Every row gives one point. To make a cloud, some directions were put in groups of two or more. Within a group, all points are equally far from the middle, so they leave a hole (a ring in 2 directions, a hollow ball in 3). The other directions are filled evenly. Then the cloud was stretched, turned, moved and blurred a little. How many holes are there, and how many directions does each take, smallest first?

Cloud:
[-0.169 -0.249 0.119]
[0.027 0.087 -0.156]
[0.173 -0.009 0.125]
[-0.208 -0.099 -0.152]
[0.113 0.116 -0.022]
[-0.075 0.120 0.153]
[-0.088 -0.278 -0.082]
[-0.219 -0.127 0.168]
[0.108 0.078 -0.106]
[-0.150 -0.184 -0.163]
[0.079 -0.271 -0.044]
[-0.108 -0.262 -0.101]
[-0.258 0.019 -0.017]
[-0.197 0.079 0.116]
[-0.250 -0.109 0.128]
[-0.217 0.038 -0.105]
[-0.273 -0.125 -0.002]
[0.005 -0.172 -0.193]
[0.149 -0.219 0.052]
[-0.116 -0.104 0.247]
Holes: 1 (3)

Cloud:
[0.116 0.228 -0.053 0.007]
[0.260 -0.035 -0.180 -0.248]
[-0.166 -0.140 0.148 -0.192]
[0.196 0.033 0.095 0.025]
[0.198 -0.017 0.204 -0.223]
[0.114 -0.016 -0.003 0.057]
[-0.019 0.001 -0.113 0.000]
[0.107 0.209 -0.008 0.072]
[-0.126 -0.004 -0.156 -0.334]
[0.141 -0.238 0.150 -0.123]
[0.226 -0.087 0.058 -0.140]
[0.231 0.115 0.163 -0.052]
[0.029 0.076 0.005 -0.198]
[-0.074 -0.165 -0.091 -0.001]
[0.186 -0.019 0.036 0.074]
[-0.048 0.086 -0.047 -0.369]
[-0.011 -0.021 -0.202 -0.338]
[0.185 -0.019 0.126 -0.250]
[0.249 -0.068 -0.182 -0.209]
[-0.135 -0.040 0.155 0.100]
[-0.116 -0.124 0.080 -0.315]
[-0.131 0.163 0.154 -0.121]
[0.199 0.069 0.114 -0.268]
[0.205 -0.154 0.170 -0.107]
[-0.048 0.240 -0.083 -0.050]
[-0.154 -0.189 -0.034 -0.101]
[0.080 0.025 0.093 -0.076]
[0.016 -0.165 0.140 -0.337]
[0.096 0.183 -0.002 -0.200]
[-0.125 -0.055 -0.046 -0.353]
[0.127 0.101 0.016 -0.170]
[0.227 -0.197 -0.097 -0.101]
Holes: 0
